Every row gives one point. Each table stands for the endless flat space through its points: a line for two points, a plane for three, and so on. Write the one point that lies in both, or say that there is none.

First:
[[ 0.01  0.50 -0.30]
 [ 0.46  0.15 -0.15]]
Second, 2 rows:
[[ 0.28  0.20 -0.41]
 [ 0.26  0.34 -0.33]]
They share: no point

First:
[[ 0.64  0.06 -0.29  0.48  0.60 -0.13]
 [ 0.48  0.22 -0.15  0.52  0.54 -0.11]
 [ 0.20  0.02  0.02  0.10  0.21 -0.32]]
Second (3 x 6):
[[ 0.46  0.30  0.01  0.52  0.54 -0.11]
 [ 0.50  0.34  0.03  0.52  0.60 -0.02]
 [ 0.02 -0.07 -0.07 -0.18  0.09 -0.19]]
They share: [ 0.30  0.16 -0.03  0.32  0.36 -0.21]

First:
[[ 0.11  0.02 -0.60  0.25  0.07  0.00 -0.08 -0.21 -0.02]
 [ 0.47  0.53 -0.18  0.52 -0.02  0.15 -0.26 -0.33  0.22]
 [ 0.05 -0.14 -0.64  0.04  0.13  0.05 -0.08 -0.07 -0.18]]
Second (4 x 9):
[[ 0.08  0.36 -0.09 -0.05  0.27  0.34 -0.27 -0.19 -0.08]
 [ 0.04  0.04 -0.53  0.27  0.03  0.04 -0.39  0.05  0.00]
 [-0.06 -0.08 -0.55  0.35 -0.09 -0.17 -0.69  0.13 -0.08]
 [ 0.59  0.43 -0.43  0.53  0.01  0.31 -0.02 -0.16  0.01]]
They share: no point

First (5 x 12):
[[-0.04 -0.32  0.05 -0.56 -0.15 -0.57  0.12  1.12 -0.33 -0.68  0.69  0.79]
 [-0.23  0.01  0.60  0.07 -0.26 -0.22  0.73  0.43  0.01 -0.12  0.65  0.09]
 [-0.45  0.34  0.50  0.13 -0.44 -0.29  0.54  0.25  0.27 -0.28  0.41  0.23]
 [ 0.16  0.29 -0.30  0.00  0.24 -0.14  0.00  0.40  0.21 -0.28  0.32  0.69]
 [ 0.08  0.15  0.35  0.29  0.16 -0.08  0.78  0.29  0.17  0.10  0.65  0.18]]
Second, 2 rows:
[[-0.23  0.17 -0.09  0.03 -0.07 -0.14  0.08  0.39  0.03 -0.48  0.14  0.49]
 [-0.19  0.19  0.02  0.01 -0.11 -0.15  0.14  0.37  0.08 -0.38  0.25  0.43]]
They share: [-0.15  0.21  0.13 -0.01 -0.15 -0.16  0.20  0.35  0.13 -0.28  0.36  0.37]

First (4 x 18):
[[ 0.70 -0.46 -0.13  0.15  0.08  0.51 -0.09 -0.48 -0.12  0.57  0.55 -0.27
  -0.24  0.45 -0.38  0.38  0.19 -0.20]
 [-0.03 -0.13  0.32  0.52 -0.46  0.33 -0.09 -0.37 -0.12 -0.02  0.31 -0.31
  -0.19  0.09 -0.35  0.11 -0.43 -0.17]
 [-0.12 -0.33  0.50  0.58 -0.47  0.41 -0.05 -0.17  0.10 -0.15  0.18 -0.29
  -0.13  0.11 -0.60  0.08 -0.42 -0.13]
 [ 0.57 -0.65 -0.01  0.19  0.08  0.58 -0.14 -0.29  0.10  0.48  0.38 -0.19
  -0.13  0.38 -0.60  0.37  0.10 -0.15]]
Second, 5 rows:
[[ 0.60 -0.09 -0.27  0.51 -0.42  0.88 -0.55 -1.19  0.07  0.69  0.12 -0.80
  -0.31 -0.20 -0.74  0.72 -0.50 -0.19]
 [ 0.06  0.29 -0.17  0.04 -0.09  0.56 -0.28 -0.53 -0.06  0.42  0.66 -0.43
  -0.16 -0.18 -0.38  0.18 -0.04 -0.30]
 [-0.08 -0.38  0.39  0.60 -0.37  0.27 -0.22 -0.20  0.03  0.40  0.21  0.14
  -0.21  0.31 -0.24 -0.04 -0.27  0.01]
 [ 0.02 -0.20 -0.01 -0.30  0.29  0.05  0.12  0.26 -0.37 -0.22  0.87  0.08
   0.19  0.15 -0.04  0.00  0.01 -0.39]
 [ 0.11 -0.70  0.52  0.86 -0.52  0.25 -0.27 -0.34  0.06  0.50 -0.03  0.16
  -0.23  0.46 -0.31  0.12 -0.45  0.05]]
They share: [ 0.22 -0.30  0.05  0.33 -0.20  0.41 -0.23 -0.40 -0.08  0.29  0.33 -0.19
 -0.12  0.11 -0.36  0.26 -0.31 -0.16]

First (3 x 24):
[[ 0.11  0.02 -0.27 -0.48  0.12  0.22 -0.16 -0.55 -0.07  0.18  0.09  0.41
   0.17  0.06 -0.37 -0.01  0.10 -0.13 -0.35  0.32  0.56 -0.15 -0.22 -0.56]
 [-0.03 -0.12 -0.43 -0.30 -0.08  0.10 -0.26 -0.33 -0.25  0.18 -0.05  0.41
   0.25  0.14 -0.35  0.21  0.24 -0.31 -0.27  0.30  0.50 -0.21 -0.30 -0.38]
 [ 0.52  0.43  0.25 -0.43  0.78  0.04  0.31 -0.52  0.04 -0.14  0.02  0.37
  -0.27 -0.38 -0.28 -0.70  0.13  0.14 -0.51 -0.01  0.37  0.38 -0.30 -0.43]]
Second (3 x 24):
[[ 0.15  0.16  0.19 -0.43  0.30 -0.08 -0.03 -0.08 -0.35  0.10 -0.01  0.49
  -0.08 -0.04 -0.44 -0.42  0.15  0.18 -0.26 -0.06  0.32 -0.06 -0.41 -0.34]
 [ 0.16  0.28  0.02 -0.46  0.53 -0.07  0.16 -0.33 -0.34  0.10 -0.08  0.48
  -0.19 -0.11 -0.12 -0.12  0.30 -0.01 -0.40  0.13  0.35  0.13 -0.48 -0.21]
 [ 0.11  0.38  0.05 -0.53  0.62 -0.08  0.23 -0.38 -0.39  0.14 -0.07  0.49
  -0.26 -0.08 -0.02 -0.02  0.35  0.00 -0.46  0.22  0.38  0.12 -0.57 -0.14]]
They share: no point

First:
[[ 0.34 -0.46 -0.16 -0.42  0.32 -0.69  0.07  0.12  0.02 -0.19  0.61 -0.04
  -0.23 -0.10 -0.19 -0.15  0.18  0.37 -0.18 -0.79  0.19 -0.56  0.14 -0.56]
 [ 0.10 -0.14  0.15  0.22  0.04 -0.64  0.39 -0.06 -0.10 -0.12  0.53  0.34
  -0.22  0.09 -0.53 -0.25  0.12 -0.11 -0.06 -0.21 -0.14 -0.26  0.42 -0.30]
 [-0.11 -0.08  0.36  0.22  0.63  0.22  0.39 -0.46  0.12  0.40  0.55 -0.15
   0.35 -0.22 -0.24 -0.05 -0.27 -0.48  0.69 -0.55  0.09 -0.20  0.10  0.16]
 [ 0.23 -0.36 -0.13 -0.06  0.71 -0.23  0.37  0.12  0.02 -0.13 -0.03  0.19
   0.22  0.09 -0.46 -0.35 -0.11  0.14  0.25 -0.45  0.40 -0.70 -0.30 -0.40]
 [ 0.13 -0.08  0.22  0.40  0.08 -0.46  0.46 -0.14 -0.09 -0.13  0.32  0.48
  -0.08  0.10 -0.59 -0.25 -0.01 -0.14  0.08 -0.03 -0.11 -0.28  0.36 -0.21]]
Second (6 x 24):
[[ 1.10 -0.23  0.39  0.50  0.23 -0.19  0.09 -0.28  0.43 -0.52 -0.09  0.73
   0.01 -0.87 -0.31 -0.17 -0.07  0.65  0.39 -0.44  0.07 -0.45  0.61 -0.35]
 [ 0.31 -0.22  0.31  0.51 -0.05 -0.70  0.38 -0.51  0.05  0.47  0.19  1.12
   0.00  0.00  0.35 -0.03 -0.65  0.22 -0.30 -0.02  0.00 -0.23  1.02 -0.15]
 [ 0.01 -0.31  0.29  0.52 -0.40 -0.77  0.42 -0.32 -0.35  0.68  0.33  0.65
   0.05  0.33  0.14 -0.16 -0.60 -0.04 -0.17  0.21 -0.01 -0.25  0.60 -0.30]
 [-0.24 -0.26  0.21  0.37 -0.13 -0.58  0.45 -0.38 -0.36  0.53  0.46  0.71
  -0.14  0.43  0.03 -0.01 -0.44  0.00 -0.24  0.21  0.13 -0.11  0.56 -0.23]
 [ 0.04 -0.16  0.23  0.37 -0.12 -0.65  0.40 -0.44 -0.15  0.47  0.38  0.69
   0.08  0.30  0.14  0.00 -0.58 -0.06 -0.25  0.08 -0.05 -0.29  0.65 -0.08]
 [ 0.27 -0.05  0.17  0.13  0.68 -0.16  0.35 -0.58  0.34 -0.23  0.30  1.12
  -0.23 -0.20 -0.03  0.23 -0.20  0.35 -0.22 -0.32  0.14 -0.16  0.89  0.06]]
They share: [ 0.36 -0.16  0.23  0.26  0.14 -0.26  0.27 -0.28  0.02 -0.16  0.29  0.40
  0.02 -0.13 -0.35 -0.05 -0.14  0.13  0.16 -0.17  0.02 -0.38  0.32 -0.18]

First:
[[ 0.11 -0.21 -0.13  0.22  0.06  0.17 -0.20  0.34 -0.27 -0.12  0.23  0.25
   0.31 -0.08 -0.35 -0.02 -0.21 -0.08  0.26 -0.07  0.76 -0.26 -0.97 -0.55]
 [-0.33  0.25 -0.31 -0.08 -0.38  0.43  0.68 -0.26  0.03 -0.54 -0.73  0.61
   0.29 -0.16 -0.37 -0.06  0.31 -0.48  0.38 -0.01  0.14  0.26 -0.07  0.09]
 [-0.19  0.16 -0.18  0.00 -0.48  0.05  0.13  0.05  0.09 -0.44 -0.30  0.59
   0.19 -0.03 -0.04  0.07  0.43 -0.36  0.67 -0.15  0.50  0.20 -0.66 -0.01]
 [-0.31  0.04 -0.44 -0.07 -0.04  0.64  0.76 -0.36 -0.22 -0.51 -0.69  0.39
   0.36 -0.08 -0.58 -0.12 -0.07 -0.52  0.08 -0.06  0.15  0.12  0.02 -0.15]]
Second, 6 rows:
[[ 0.03 -0.34 -0.60  0.29 -0.11  0.22  0.66 -0.01 -0.17 -0.18 -0.67  0.24
   0.35  0.12 -0.38 -0.15 -0.08 -0.49  0.08 -0.38  0.33 -0.22 -0.58  0.05]
 [-0.32  0.43 -0.46 -0.04  0.53  0.51  0.48 -0.28 -0.46 -0.20 -0.57  0.64
   0.37 -0.18 -0.36 -0.01 -0.25 -0.33  0.15 -0.52  0.53  0.29 -0.08 -0.19]
 [-0.08  0.35  0.38 -0.02  0.21  0.83 -0.34  0.32 -0.28 -0.23 -0.55  0.56
   0.71 -0.06 -0.67 -0.43 -0.20 -0.31  0.59  0.46  1.19  0.03 -0.28 -0.21]
 [-0.50  0.56 -0.64 -0.36  0.42  0.03  0.74 -0.60 -0.25 -0.36 -0.73  0.25
   0.11 -0.18 -0.28 -0.09 -0.23 -0.73 -0.28 -0.47 -0.04  0.65 -0.33 -0.40]
 [-0.25  0.16 -0.36 -0.28  0.15  0.24  0.70 -0.39 -0.27 -0.12 -0.75  0.22
   0.31  0.00 -0.22 -0.25 -0.17 -0.84 -0.17 -0.21  0.26  0.37 -0.59 -0.17]
 [-0.06  0.04  0.08  0.30  0.06  1.03 -0.22  0.32 -0.41 -0.36  0.07  0.93
   0.59 -0.18 -0.56  0.11 -0.01  0.25  0.90  0.03  1.14 -0.29  0.01 -0.20]]
They share: [-0.16 -0.02 -0.30  0.03 -0.09  0.38  0.34 -0.07 -0.18 -0.38 -0.33  0.38
  0.31 -0.06 -0.40 -0.05 -0.02 -0.36  0.25 -0.09  0.41  0.02 -0.42 -0.25]

First, 4 rows:
[[-0.33  0.42 -0.59  0.16  0.25 -0.03 -0.30 -0.69 -0.18 -0.11  0.45  0.09
   0.20 -0.31 -0.07  0.50 -0.32 -0.26 -0.01  0.62  0.02 -0.01  0.03 -0.23]
 [-0.38 -0.06 -0.35  0.43  0.29 -0.42 -0.58 -0.26  0.02  0.17  0.06  0.63
   0.42 -0.01 -0.05  0.02 -0.42 -0.32  0.18 -0.02  0.16 -0.16  0.13 -0.19]
 [-0.07  0.24 -0.35  0.07  0.41 -0.14  0.06 -0.66  0.12 -0.23  0.75 -0.09
  -0.11 -0.01  0.06  0.80 -0.18 -0.34 -0.45  0.94 -0.36 -0.21 -0.24 -0.21]
 [-0.12 -0.49  0.03  0.50  0.39 -0.68 -0.40 -0.01  0.41  0.21  0.13  0.77
   0.31  0.41  0.00  0.03 -0.34 -0.47 -0.06 -0.08 -0.04 -0.48 -0.06 -0.09]]
Second (2 x 24):
[[-0.07 -0.01 -0.19  0.12  0.37 -0.34 -0.18 -0.21 -0.09 -0.09  0.38  0.25
   0.12  0.03  0.11  0.27 -0.48 -0.37 -0.19  0.10 -0.24 -0.17 -0.09 -0.13]
 [-0.18 -0.01 -0.26  0.22  0.38 -0.37 -0.27 -0.28  0.00 -0.02  0.33  0.33
   0.16  0.04  0.08  0.27 -0.41 -0.34 -0.14  0.19 -0.16 -0.17 -0.05 -0.18]]
They share: [-0.29 -0.01 -0.33  0.32  0.39 -0.40 -0.36 -0.35  0.09  0.05  0.28  0.41
  0.20  0.05  0.05  0.27 -0.34 -0.31 -0.09  0.28 -0.08 -0.17 -0.01 -0.23]

First:
[[-0.29 -0.37 -0.23 -0.36  0.15  0.41 -0.07 -0.57 -0.13 -0.64  0.25  0.55
  -0.29 -0.29 -0.02  0.12  0.04 -0.24  0.59  0.06 -0.31 -0.06 -0.42 -0.53]
 [ 0.33 -0.03 -0.30  0.18 -0.34  0.05  0.46 -0.31  0.02 -0.35  0.29  0.32
   0.45 -0.58 -0.50 -0.23 -0.15 -0.02 -0.24 -0.33  0.00 -0.07 -0.21  0.10]
 [-0.26  0.04  0.71 -0.41  0.32  0.85 -0.49  0.02 -0.13 -0.37  0.14  0.25
  -0.77  0.35 -0.02  0.86  0.01 -0.53  0.92 -0.19 -0.10  0.27 -0.36 -0.58]
 [-0.20 -0.37 -0.07 -0.17  0.11  0.22 -0.12 -0.08 -0.45 -0.27  0.32  0.51
   0.07 -0.13 -0.76  0.17 -0.51 -0.69  0.68 -0.48  0.04  0.01  0.13 -0.56]
 [ 0.14  0.32  0.35  0.46 -0.45  0.37  0.40  0.02 -0.07 -0.17  0.14 -0.07
  -0.04  0.02 -0.41  0.36  0.12 -0.21  0.16 -0.62  0.14  0.45 -0.05  0.00]
 [-0.33 -0.13  0.67 -0.16  0.22  0.45 -0.32  0.30 -0.26 -0.30  0.43  0.08
  -0.55  0.40 -0.18  0.71 -0.02 -0.56  0.92 -0.39  0.06  0.15 -0.24 -0.41]
 [ 0.29 -0.45 -0.17 -0.04  0.04 -0.43  0.32  0.12  0.04 -0.54  0.85  0.16
   0.45 -0.44 -0.14 -0.31 -0.24  0.02 -0.14 -0.11  0.16 -0.61 -0.48  0.29]]
Second, 5 rows:
[[-0.17 -0.73  0.49 -0.31 -0.15  0.18  0.20 -0.33 -0.13 -0.44  0.24  0.34
  -0.63  0.25  0.21  0.34 -0.25 -0.31  0.52  0.46 -0.28  0.11 -0.98 -0.09]
 [-0.11  0.12 -0.06  0.12 -0.55  0.35  0.37 -0.48 -0.41 -0.63  0.65  0.48
   0.22 -0.34 -0.73 -0.54  0.78 -0.19  0.41 -0.38  0.44 -0.25 -0.26 -0.06]
 [-0.12 -0.17  0.06  0.34  0.23 -0.15 -0.16  0.11  0.23 -0.51  0.36  0.02
   0.00 -0.38 -0.08  0.43 -0.32 -0.10 -0.12 -0.47 -0.33  0.09 -0.25 -0.49]
 [-0.36 -0.37  0.34  0.16 -0.17  0.09  0.32 -0.49 -0.01 -0.67  0.32  0.28
  -0.28  0.00 -0.18  0.11 -0.08 -0.18  0.18  0.01 -0.09  0.23 -0.53 -0.25]
 [ 0.44 -0.24 -0.15 -0.20  0.25 -0.04 -0.51  0.64 -0.01 -0.16  0.47  0.09
   0.01 -0.42  0.17  0.51 -0.15 -0.26  0.32 -0.35 -0.37 -0.42 -0.55 -0.32]]
They share: no point

First:
[[ 0.06 -0.25 -0.30  0.10  0.41  0.04  0.26  0.22 -0.10 -0.48 -0.18  0.22
   0.28 -0.21 -0.06  0.14 -0.31 -0.50  0.48 -0.38 -0.05 -0.25 -0.28  0.06]
 [-0.02 -0.10 -0.04  0.24  0.13 -0.20  0.28  0.02 -0.03 -0.26 -0.18  0.04
   0.07  0.00 -0.31 -0.08 -0.39 -0.24  0.27 -0.55  0.17 -0.16 -0.37  0.36]
 [-0.33 -0.35  0.11  0.24 -0.01 -0.29  0.48  0.05 -0.31 -0.02 -0.25 -0.22
  -0.14  0.28 -0.43 -0.25 -0.14 -0.09  0.06 -0.57  0.27 -0.03  0.06  0.49]]
Second (5 x 24):
[[-0.22 -0.32 -0.28  0.26  0.24 -0.06  0.55  0.39 -0.32 -0.65 -0.12  0.39
   0.13 -0.32 -0.12 -0.06 -0.26 -0.17  0.45 -0.63  0.49 -0.28 -0.40  0.26]
 [ 0.31 -0.37 -0.53  0.41  0.68 -0.06  0.48  0.01 -0.49 -0.43 -0.43  0.01
   0.02  0.13 -0.34  0.23 -0.62 -0.45  0.42 -0.44  0.37 -0.04 -0.50  0.45]
 [ 0.16 -0.33 -0.22  0.04  0.64 -0.04  0.10 -0.16 -0.22 -0.23 -0.50 -0.30
   0.12  0.05 -0.33  0.16 -0.33 -0.55  0.38 -0.16 -0.16 -0.21 -0.12  0.27]
 [ 0.40 -0.18 -0.58  0.46  0.67 -0.28  0.07 -0.04 -0.43 -0.11 -0.14 -0.21
  -0.30 -0.16 -0.18 -0.17 -0.54 -0.88  0.89 -0.19  0.08 -0.12  0.03  0.48]
 [-0.03 -0.22 -0.07 -0.09  0.38  0.00 -0.09  0.00 -0.05 -0.37 -0.41 -0.36
   0.19 -0.26 -0.19 -0.01 -0.13 -0.45  0.31 -0.17 -0.26 -0.45 -0.04  0.22]]
They share: no point
